Every row gives one point. The ring and each string are closed loops that go straight from each point to the next, and from the last back to the first. Before rounding, they use only three directions, however many columns there are. Count how often each string passes through the ring. Passing back the other way cancels.
(in the rows, 128 means zero)

Ring (8 x 3)
[[114 148  86]
 [ 93 169 109]
 [ 76 155 136]
 [ 66 132 149]
 [ 59  93 144]
 [ 67  81 130]
 [ 97  84 103]
 [117 112  87]]
String (24 x 3)
[[121 167  87]
 [127 140 113]
 [ 94 128 117]
 [ 93 136 118]
 [104 139 127]
 [ 88 161 141]
 [ 59 165 150]
 [ 43 148 136]
 [ 59 132 130]
 [ 31 123 154]
 [ 22 109 155]
 [ 48 107 136]
 [ 75 107 127]
 [104  93 132]
 [100  89 128]
 [ 95  67 121]
 [ 90  60 104]
 [ 75  82  85]
 [ 92 107  99]
 [ 99 116 111]
 [126 109 112]
 [ 99 126 101]
 [ 94 145  83]
 [ 95 179  62]]
Times through: 1
String (30 x 3)
[[ 99 132 150]
 [ 57 143 160]
 [ 41 135 156]
 [ 65 126 126]
 [ 69 121 127]
 [ 29 111 142]
 [ 59 111 130]
 [ 87 104 130]
 [ 87  78 139]
 [ 60  64 132]
 [ 42  74 115]
 [ 64  91 109]
 [ 95 107 117]
 [ 87 105 108]
 [ 87 113 107]
 [103 113 116]
 [132  99  96]
 [142 107  77]
 [141 113  99]
 [120 122 105]
 [136 124 106]
 [125 139 100]
 [115 184  75]
 [ 85 198  78]
 [ 78 172  98]
 [ 79 194 102]
 [ 80 190 115]
 [ 69 168 119]
 [ 74 148 123]
 [107 125 134]]
Times through: 3

Ring (9 x 4)
[[154 141 143 184]
 [159 171 144 187]
 [170 170 135 156]
 [185 129 122 110]
 [183  96 111  82]
 [156  99 108  92]
 [128 120 114 126]
 [123 126 122 151]
 [141 124 135 172]]
String (27 x 4)
[[149 118 124 139]
 [108 173 127 179]
 [ 99 149 132 195]
 [139 101 137 176]
 [174  90 130 135]
 [149 140 131 157]
 [137 164 135 179]
 [173 111 133 145]
 [184 110 140 153]
 [157 148 134 161]
 [141 186 137 183]
 [141 234 148 213]
 [162 226 147 196]
 [188 170 137 150]
 [196  95 127 111]
 [168 133 126 132]
 [151 177 123 140]
 [205  97 112  70]
 [219  48 111  53]
 [180  94 120 106]
 [144 147 121 136]
 [148 115 105  91]
 [156  76  99  66]
 [155  71 103  77]
 [ 93 148 104 129]
 [128 145 121 146]
 [155 107 122 128]]
Times through: 3
String (22 x 4)
[[197 149 130 124]
 [160 229 141 184]
 [190 151 142 159]
 [184 120 137 147]
 [167 164 153 204]
 [176 112 141 162]
 [169 110 131 141]
 [138 154 134 173]
 [176  87 131 136]
 [165  85 142 171]
 [135 144 146 206]
 [122 184 141 205]
 [142 163 137 180]
 [136 199 146 210]
 [146 226 154 225]
 [138 194 135 180]
 [163 131 128 139]
 [193 118 128 118]
 [193 145 125 114]
 [216 101 121  84]
 [184 107 124 115]
 [198  89 124 104]]
Times through: 1

Ring (6 x 6)
[[ 90  79 145  98 154 158]
 [118 126 152  87 101 175]
 [130 191 133 110  78 127]
 [117 197 117 133 100  85]
 [ 84 157  96 138 164  66]
 [ 73  98 111 118 188 107]]
String (31 x 6)
[[111 122 157 116 110 138]
 [130 126 177 100  75 173]
 [134 148 165  96  69 170]
 [122 141 160 117  90 137]
 [143 184 156 102  52 154]
 [145 226 120  87  54 149]
 [126 201 114 101  88 128]
 [112 168 121 112 113 118]
 [113 163 133 125 107 108]
 [112 163 132 128 110 103]
 [115 174 136 144 101  83]
 [114 215 110 156 103  46]
 [103 215  88 149 127  43]
 [ 95 201  85 151 144  39]
 [ 86 184  89 160 158  30]
 [ 75 179  67 148 183  33]
 [ 78 164  71 123 182  71]
 [ 85 146  95 118 166  94]
 [ 97 132 128 122 139 110]
 [ 84 102 138 141 160  92]
 [ 64  88 109 128 203  93]
 [ 57  91  82 100 222 114]
 [ 82 117 103 100 174 126]
 [ 89 116 117 105 159 129]
 [ 94 130 115 102 149 131]
 [ 98 106 149 120 135 128]
 [ 95  62 173 114 140 155]
 [ 98  52 175  93 138 186]
 [103  79 156  74 131 198]
 [105 127 125  81 130 166]
 [106 133 133 104 125 138]]
Times through: 4

Ring (7 x 8)
[[150 110 156 126 129 147 143 113]
 [123 136 159  92 124 144 137 133]
 [105 153 141  85 109 126 115 161]
 [ 89 154 114  92 107 119  72 150]
 [111 129 101 128 110 119  63 128]
 [154 104 115 160 112 122 103 124]
 [171  96 145 154 123 138 144 115]]
String (25 x 8)
[[169 106 130 159 106 118 137 149]
 [126 122 121 128 116 128  93 124]
 [103 123  88 134 116 123  35 102]
 [107 127  86 137 107 113  43 124]
 [127 129 113 131 105 115  93 147]
 [127 129 129 120 113 127 107 139]
 [ 65 159 109  77 116 129  43 126]
 [ 68 170 119  68 107 122  66 156]
 [111 159 143  86 100 116 129 187]
 [128 138 143 106 109 126 130 159]
 [121 134 137 108 116 131 112 137]
 [ 87 157 145  68 121 141 100 136]
 [107 156 161  72 115 136 138 162]
 [137 146 165  94 105 125 169 184]
 [123 137 141 106 113 129 121 148]
 [ 85 155 131  77 118 135  83 134]
 [ 67 170 125  63 110 126  71 152]
 [ 70 170 112  74 102 115  62 164]
 [ 39 174  88  67 109 119   7 134]
 [ 70 154  84 101 105 112  21 135]
 [137 123 118 137 106 117 104 146]
 [137 123 130 129 112 126 115 139]
 [105 127 109 119 120 131  61 107]
 [150  98  96 173 111 117  75 112]
 [183  89 112 189 105 112 121 136]]
Times through: 5

Ring (7 x 9)
[[109 169 116 127 108 162 132 111 132]
 [138 194  99  96  87 171  98 128 168]
 [146 155  95  74 102 146  92 127 192]
 [117 100 111  90 133 116 117 107 172]
 [ 89  62 131 123 163 102 166  89 135]
 [ 80  61 140 147 173 109 198  85 109]
 [ 84 103 136 153 152 133 188  92 103]]
String (25 x 9)
[[109  67 126 119 167 109 184 100 142]
 [106  89 125 122 153 120 169 101 139]
 [ 90 103 125 121 137 122 135  94 136]
 [ 54  49 146 150 171  96 174  71 102]
 [ 61  25 156 175 204  96 249  72  79]
 [ 92  64 142 160 184 119 240  92  98]
 [105 110 125 130 144 133 169 103 130]
 [ 91 122 125 130 131 135 142  97 127]
 [ 67 133 135 155 128 143 148  87  98]
 [ 75 159 131 156 115 159 144  93  98]
 [ 99 177 121 143 107 170 142 107 115]
 [130 151 114 124 126 159 168 120 139]
 [119 143 114 114 121 147 138 113 148]
 [111 166 109 106  99 153  96 111 154]
 [141 238  88  81  53 188  47 134 182]
 [165 228  83  72  64 187  70 145 196]
 [153 160 100  94 113 158 138 132 173]
 [120 138 111 105 119 142 125 113 157]
 [123 164 100  81  90 146  66 117 181]
 [156 163  87  57  91 146  69 133 211]
 [157 129  97  73 123 136 126 130 195]
 [129 118 113 107 137 135 156 115 157]
 [108 120 114 101 123 128 113 105 159]
 [ 94  87 116  91 131 103  94  94 168]
 [ 90  48 126 103 160  87 137  88 156]]
Times through: 5
String (22 x 9)
[[ 56  20 152 159 195  85 212  68  94]
 [ 92  64 140 152 179 116 223  91 106]
 [ 88  80 141 161 173 126 224  91  96]
 [106 119 124 132 140 139 170 104 127]
 [ 91 145 122 130 117 146 127  99 127]
 [ 86 196 118 134  85 172  94 103 121]
 [102 196 111 118  83 170  87 110 139]
 [126 208 105 116  85 183 111 124 145]
 [127 152 112 116 120 155 148 118 146]
 [110 140 115 114 119 143 128 108 146]
 [ 92 179 118 128  95 163 104 104 128]
 [ 92 153 129 152 125 159 166 101 104]
 [108 112 129 144 152 141 201 105 116]
 [100  96 132 143 158 130 198  99 116]
 [102 116 121 120 133 131 143 101 139]
 [ 63  48 144 147 174  97 181  75 107]
 [ 82  25 142 140 193  88 212  82 117]
 [112  75 126 122 165 115 189 102 139]
 [107 113 119 114 134 129 141 104 146]
 [ 79  62 130 116 154  96 135  84 141]
 [ 70  50 135 122 162  90 143  78 133]
 [ 62  38 142 136 174  87 166  73 118]]
Times through: 4

Ring (7 x 11)
[[123 133 104 155 148 144 131 148 123  66 110]
 [ 69 107  95 174 207 171 172 168 138  63 123]
 [ 59 102 109 180 207 153 187 171 136 103 109]
 [ 75 115 136 173 177 124 177 155 133 140 109]
 [108 149 192 150 119  80 145 109 135 187 144]
 [146 173 205 132  77  64 110  86 129 182 154]
 [169 164 148 135  80  93  97 113 113 116 111]]
String (26 x 11)
[[197 184 171 121  42  69  73  91 109 135 119]
 [109 153 176 142 131 111 130 103 143 129 178]
 [149 146 126 149 109 108 119 137 112 110  88]
 [206 158  98 139  64  99  83 142  88  81  40]
 [202 169 118 130  62 100  74 122  99  79  82]
 [119 159 175 136 122 112 119  98 142 119 184]
 [115 142 150 151 134 114 136 126 130 124 133]
 [173 158 137 141  79  89 102 125 105 122  82]
 [190 164 140 138  59  74  93 123  98 135  66]
 [197 199 223 114  17  30  73  63 115 200 143]
 [108 177 249 128  98  66 123  59 156 205 229]
 [ 95 144 174 150 144 110 146 114 143 143 166]
 [127 142 150 154 119  96 137 131 121 146 103]
 [117 140 168 159 117  78 150 130 121 187  96]
 [ 78 128 177 168 153  90 175 133 135 195 123]
 [ 58 128 181 163 176 115 176 123 152 165 172]
 [ 93 130 149 161 154 116 157 137 133 139 126]
 [117 120 115 172 141 106 159 166 109 141  48]
 [ 89 119 144 174 157 102 174 154 124 168  85]
 [ 66 131 189 164 162  98 176 122 146 189 156]
 [ 85 140 177 154 152 110 154 115 145 151 168]
 [124 144 159 153 118  92 138 126 123 155 111]
 [116 146 163 150 125 100 137 120 130 146 133]
 [118 147 162 149 124 102 134 119 130 142 135]
 [154 158 159 142  88  83 113 117 115 146 105]
 [206 189 183 120  26  51  70  86 105 159 110]]
Times through: 5

Ring (10 x 12)
[[103  72 132 133 146 183 116 173 135 126 123 103]
 [120 111 116 111 104 157 106 141 144 121 135 101]
 [145 157 102  93  63 121 105 103 154 118 147 107]
 [154 178 102  93  62 101 115  90 152 127 155 118]
 [151 172 111 105  87  99 129  98 143 140 155 127]
 [144 148 126 126 122 110 148 120 135 148 146 139]
 [143 125 135 139 136 123 157 137 138 143 132 145]
 [138  89 141 149 143 151 158 162 146 128 112 143]
 [126  68 144 152 153 171 150 177 144 124 106 134]
 [106  52 144 150 166 190 135 189 136 126 110 116]]
String (28 x 12)
[[120 110 139 143 164 138 149 151 122 156 139 133]
 [124 106 152 162 192 131 175 159 115 170 135 153]
 [141 106 148 157 164 131 175 155 133 150 123 158]
 [106  74 155 164 202 161 161 181 114 161 126 138]
 [125  97 137 141 148 151 145 157 135 138 126 130]
 [155 113 127 130  98 138 146 138 162 111 114 139]
 [155  89 134 141 108 152 154 155 167 103  99 144]
 [117  39 155 166 176 190 157 200 142 123  95 136]
 [ 83  24 162 173 223 205 149 217 114 149 110 121]
 [109  75 141 145 164 171 137 174 130 138 122 120]
 [105  71 141 145 166 176 134 177 129 137 122 117]
 [120  90 132 133 135 163 130 160 140 127 123 118]
 [136 104 122 121 101 154 124 145 155 112 120 117]
 [104  65 129 128 134 191 108 175 142 115 117  96]
 [ 75  53 137 137 178 202 105 191 117 140 130  87]
 [ 94  82 130 128 154 177 110 168 124 139 137  96]
 [128 116 121 119 112 146 121 139 143 127 134 114]
 [159 154 100  92  42 122 108 102 170 101 135 113]
 [157 177  88  75  24 112  92  84 168 104 150 101]
 [151 182  91  78  40 106  95  83 157 117 158 102]
 [127 154 110 102 102 121 110 112 133 143 159 107]
 [168 210  88  74  26  80 105  63 160 122 165 114]
 [177 197  93  83  26  85 117  71 168 113 151 125]
 [153 154 112 108  81 114 128 109 152 125 141 126]
 [128 135 126 124 133 125 134 130 128 150 149 125]
 [121 149 131 131 161 110 145 125 109 177 164 132]
 [113 132 140 143 184 120 153 141 104 182 159 135]
 [128 119 131 133 139 135 141 141 132 145 138 129]]
Times through: 2
String (27 x 12)
[[162 188  87  73  19 102  94  76 168 106 153 104]
 [150 192  93  80  50  96 100  79 149 130 166 106]
 [118 149 119 114 131 121 121 120 119 159 163 113]
 [160 207 101  92  68  73 125  72 141 147 171 128]
 [180 206 101  94  47  70 136  69 159 130 156 141]
 [164 156 113 110  73 108 136 106 159 120 135 135]
 [121 113 136 138 155 139 143 148 124 153 140 129]
 [131 118 131 133 137 136 142 142 134 142 135 131]
 [110 100 146 152 188 144 154 162 112 166 140 134]
 [126 116 145 152 177 127 166 150 118 166 140 148]
 [157 148 131 135 123 103 164 120 141 146 137 154]
 [166 155 117 117  81 105 145 108 158 124 134 142]
 [138 129 126 126 122 128 139 132 139 138 137 130]
 [162 161 113 109  75 105 136 104 156 124 139 134]
 [177 183 102  95  42  91 129  83 167 114 143 134]
 [144 133 119 117  97 129 130 125 150 125 134 125]
 [127 150 115 109 112 121 118 117 130 146 157 112]
 [142 179  95  83  58 108  97  89 147 128 163 101]
 [167 185  84  70   7 105  92  76 175  96 148 103]
 [169 165  93  83  18 116 103  91 180  91 134 111]
 [112 112 112 104 101 161  93 139 141 121 141  88]
 [ 95  87 126 123 145 175 105 163 126 137 138  93]
 [ 92  81 133 132 164 176 115 170 120 145 137  99]
 [ 94  85 121 115 132 182  93 162 131 127 137  83]
 [140 131 102  93  57 145  96 119 164 100 133  98]
 [153 141 107 102  62 129 115 114 164 106 131 116]
 [168 164  96  87  28 115 108  93 176  96 135 115]]
Times through: 2

Ring (7 x 14)
[[145 120 118 133 130 106 114 142 144 126  98 151 132 132]
 [142  81 119 142 172 164  87 130  90 157 130 169 145 105]
 [111  79 139 135 172 196 110 123  61 148 170 159 138  92]
 [ 91 109 149 126 134 173 148 121  92 120 165 128 115 108]
 [ 86 144 152 116  94 127 181 129 136  89 144 106  98 131]
 [ 98 172 150 107  67  76 193 149 171  65 118 109 101 149]
 [126 154 133 117  90  75 157 152 169  88 100 131 117 146]]
String (30 x 14)
[[123 100 123 142 145 156 116 114 120 143 123 130 116 121]
 [108 112 139 128 133 152 138 128 107 121 144 136 120 116]
 [ 81 119 163 112 127 167 164 138  77 100 185 140 124 102]
 [ 59 128 172 110 110 175 190 125  84  89 195 112 104 106]
 [ 82 137 149 123  98 143 179 113 137  99 144  92  87 131]
 [114 128 125 138 109 124 147 110 163 121 104  99  92 142]
 [109 128 138 125 115 128 150 130 133 109 129 125 112 128]
 [ 74 155 168 101  85 123 198 147 119  68 167 118 108 124]
 [ 60 170 175  96  65 114 222 144 133  51 168  99  94 132]
 [ 72 163 159 110  70 115 207 126 154  70 143  85  82 141]
 [103 134 136 129 104 127 159 117 151 109 120 103  95 137]
 [114 122 132 131 120 132 141 123 137 119 122 121 109 130]
 [113 119 133 132 123 138 140 122 131 121 126 123 110 127]
 [106 117 141 126 127 147 144 129 112 116 144 132 118 118]
 [ 85 108 161 114 139 178 153 138  64 109 189 149 131  96]
 [ 83  80 164 119 171 220 132 132  21 131 215 166 144  74]
 [111  60 138 140 193 223  94 116  37 165 182 167 144  80]
 [138  76 112 153 173 176  86 107 104 170 120 145 126 111]
 [129  98 123 140 150 153 110 123 112 143 125 144 126 117]
 [116 110 139 125 140 148 130 138  99 122 146 152 133 111]
 [136  74 129 135 184 179  85 140  59 155 155 188 160  90]
 [155  61 114 146 200 180  59 136  64 175 137 197 166  91]
 [162  79  98 158 172 150  69 114 127 176  90 153 132 122]
 [138 103 116 143 144 138 108 122 132 144 107 139 122 126]
 [130 102 126 135 148 146 112 132 110 137 127 152 132 116]
 [123  91 140 126 165 168 109 146  66 135 162 179 153  95]
 [134  62 130 138 197 198  77 136  42 165 166 194 164  82]
 [115  65 146 127 194 211  94 142  19 152 194 197 167  72]
 [111  94 143 127 157 174 121 135  72 132 165 161 140  98]
 [122 107 128 136 138 146 123 123 120 133 126 135 120 121]]
Times through: 4
String (26 x 14)
[[118 104 138 127 146 154 124 138  92 127 148 157 137 108]
 [110  61 150 126 198 221  95 142   7 152 205 199 169  66]
 [109  53 143 136 202 234  90 123  16 166 198 182 155  69]
 [128  90 118 148 155 165 105 108 116 155 121 132 116 118]
 [120 114 130 133 131 139 130 125 126 126 124 132 117 124]
 [ 80 105 166 112 143 188 154 139  51 109 201 153 135  89]
 [ 69  92 169 116 154 215 152 126  34 119 216 147 130  81]
 [ 94  88 144 135 155 199 130 108  75 141 171 131 116  99]
 [116 101 128 139 143 160 123 113 115 139 131 128 114 119]
 [109  78 133 143 168 201 110 106  77 156 158 138 121  99]
 [ 88  69 159 124 185 231 119 129  12 143 216 174 150  69]
 [106  96 146 124 155 176 126 136  68 128 171 160 139  97]
 [122 103 131 133 145 152 120 128 107 134 135 145 127 115]
 [148  73 110 152 179 171  76 117  99 172 118 160 138 109]
 [162  66 106 152 191 166  59 128  90 178 115 182 154 104]
 [148  95 121 134 161 138  93 148  99 142 124 180 154 110]
 [131 118 132 124 133 121 125 150 117 117 127 161 139 120]
 [152 129 119 126 123  85 116 158 149 115  93 164 141 135]
 [158 135 108 135 113  73 117 145 180 119  68 143 125 150]
 [146 122 108 143 122 104 116 122 172 133  77 124 110 146]
 [150 128 107 141 117  91 117 129 179 128  71 128 113 149]
 [145 144 125 119 107  70 133 165 158  98  94 158 138 140]
 [133 132 136 116 120  99 134 164 125 102 123 167 144 125]
 [132 118 132 124 133 121 124 150 117 117 126 161 140 120]
 [150  94 120 135 163 138  90 147 100 144 122 181 154 110]
 [133  87 133 129 171 164  98 148  68 141 153 186 159  95]]
Times through: 0

Ring (10 x 14)
[[100 141 124  96 101 164 178 106  99 145 148 146 120 123]
 [109 179 136  72  92 164 186  90  99 142 155 154 146 137]
 [120 197 140  68  88 169 178  82 110 136 152 159 166 142]
 [129 192 146  84  93 182 146  88 139 133 136 158 176 133]
 [125 164 150 107 105 192 119 107 159 140 120 152 162 117]
 [117 123 147 136 118 200  96 129 173 147 105 142 136  97]
 [113  88 134 160 127 201  85 143 176 146  97 135 116  84]
 [112  60 109 176 128 194  92 146 163 136  99 129 101  81]
 [108  68 100 162 122 182 120 136 138 133 114 131  98  91]
 [103  91 106 138 114 173 146 125 119 138 129 135 102 103]]
String (26 x 14)
[[104 120 150 128 119 192 114 133 155 157 114 140 120  98]
 [126 109 117 147 114 192 106 121 160 127 109 141 137 101]
 [123  89 113 161 120 194  96 131 165 129 103 136 125  92]
 [114  97 119 148 118 189 112 130 151 137 112 137 119  96]
 [124  65  91 176 121 189 100 133 156 119 103 131 114  89]
 [121  31  67 197 126 184 102 140 147 111 102 124  95  82]
 [118  47  68 178 119 175 125 131 129 113 115 128  97  92]
 [122 105  98 140 108 177 136 113 131 120 124 140 128 109]
 [109 115 118 125 110 177 143 118 126 138 129 141 119 109]
 [118 121 113 127 107 178 139 112 131 130 127 143 131 112]
 [115 101  90 134 106 168 156 111 111 121 134 139 117 113]
 [ 98  83  95 136 112 165 162 124 101 137 136 134  91 105]
 [ 91  90 120 132 118 173 148 134 117 154 130 134  89  99]
 [ 99 102 127 131 117 180 136 130 131 150 124 137 105 100]
 [102  43  95 178 129 184 111 148 142 137 107 125  81  80]
 [121  14  73 215 134 194  76 153 168 115  87 120  89  69]
 [118  37  97 199 134 200  72 153 177 128  87 125  99  71]
 [ 95  70 144 163 135 200  86 159 171 164  97 129  90  75]
 [100 109 148 133 122 192 112 138 155 160 113 138 111  93]
 [125 118 124 140 113 192 107 120 160 131 111 142 140 103]
 [135 124 128 145 113 200  90 118 177 125 102 144 155 102]
 [122 142 161 130 117 206  86 126 186 149 101 146 151  99]
 [128 151 160 125 114 206  88 120 186 144 103 149 161 104]
 [133 142 136 129 109 197 102 112 170 130 110 148 160 109]
 [124 141 158 131 116 206  85 125 186 146 101 146 153 100]
 [107 126 165 131 122 203  93 137 176 162 104 142 128  93]]
Times through: 2
String (24 x 14)
[[107 198 161  62  93 172 175  93 113 155 151 158 154 136]
 [141 249 150  44  74 172 179  57 119 123 156 171 211 161]
 [129 225 163  59  87 181 158  78 134 139 144 165 190 144]
 [144 208 147  83  89 188 135  80 153 123 131 163 199 138]
 [140 162 128 115  99 189 121  96 156 119 120 153 175 122]
 [112 141 145 115 110 188 127 118 147 148 122 146 137 110]
 [104 133 150 116 114 188 126 125 146 156 121 143 126 105]
 [110 125 141 126 114 189 119 124 151 148 118 142 128 103]
 [ 98 113 154 130 122 193 111 139 157 163 113 139 112  93]
 [104  64 144 178 138 210  63 162 192 158  84 128  98  68]
 [126  67 106 182 126 200  76 140 179 124  91 132 120  82]
 [120  92 112 155 118 190 106 129 156 130 108 136 123  95]
 [125  89 102 159 116 188 108 125 153 122 109 137 126  97]
 [113 113 122 133 113 184 127 121 141 137 120 140 124 104]
 [ 93  77 124 148 125 183 125 144 136 155 117 131  88  89]
 [106  47  82 173 123 176 127 139 127 128 116 126  85  88]
 [116  86  88 148 111 173 140 119 122 121 125 136 113 105]
 [117 115 107 128 107 175 144 112 125 128 129 142 127 112]
 [109 127 123 116 107 175 149 114 123 140 133 143 124 113]
 [ 89 142 139  89 104 164 181 113  97 160 150 145 109 120]
 [ 81 177 150  53  94 153 217  98  70 168 171 152 114 137]
 [104 202 138  46  83 152 218  77  73 145 173 159 148 151]
 [127 170 119  92  91 170 166  86 115 122 144 154 161 135]
 [115 155 133 100 101 177 152 103 126 139 136 150 144 123]]
Times through: 4

Ring (6 x 14)
[[ 64 131 151 127 118 126 132 151 159 177 133 168 117 141]
 [ 64 148 148 103 120 131 128 162 170 175 168 130 125 151]
 [102 142 146 112 121 134 110 146 156 140 164 113 127 142]
 [156 123 143 142 121 135  92 116 127  95 134 117 127 124]
 [184 110 139 165 120 130 107  98 106  88 105 137 129 120]
 [114 117 147 151 118 125 127 125 132 144 108 170 121 130]]
String (27 x 14)
[[  7 125 167 120 118 129  92 169 186 186 136 187  95 128]
 [ 82 130 151 126 119 130 111 145 156 153 140 149 117 135]
 [103 144 142 114 120 130 136 146 151 157 158 122 133 150]
 [124 145 137 118 120 129 142 139 142 147 157 114 139 151]
 [118 147 138 113 120 130 139 142 147 149 163 110 138 152]
 [133 160 131 102 121 131 154 144 145 150 181  85 149 163]
 [ 97 147 147 103 122 137  97 152 163 136 178  99 126 142]
 [138 149 138 109 122 136 116 138 145 122 175  84 139 147]
 [151 143 134 122 121 132 133 129 133 125 158  98 142 148]
 [174 147 129 121 122 132 142 123 124 117 162  84 150 152]
 [184 122 139 145 122 137  88 106 117  75 136 101 132 122]
 [158  94 156 171 120 137  42  99 119  61  98 149 105  94]
 [152 103 151 164 120 134  71 106 121  84 105 148 113 107]
 [152 121 142 147 120 131 110 115 124 109 124 132 128 128]
 [192 137 127 138 121 129 149 110 110 110 141  99 151 147]
 [223 118 128 165 120 129 132  88  89  80 110 115 146 130]
 [215 102 135 183 119 127 116  81  86  74  85 144 134 116]
 [188 128 129 150 120 126 150 105 105 113 122 121 146 141]
 [146 136 136 133 120 128 142 125 128 134 140 122 139 145]
 [120 110 150 157 118 127 107 120 130 127 103 170 115 120]
 [104 109 153 156 118 127 104 125 136 134 103 178 111 120]
 [123 130 142 137 119 127 135 130 135 143 130 142 130 140]
 [133 144 133 125 119 125 167 134 133 158 146 125 144 157]
 [ 87 138 143 125 118 123 158 147 149 181 137 156 130 151]
 [102 146 138 117 119 125 161 146 148 174 152 133 138 157]
 [119 135 142 128 119 129 133 135 141 145 142 132 131 143]
 [ 18 120 166 128 117 128  93 162 178 180 127 192  95 125]]
Times through: 1
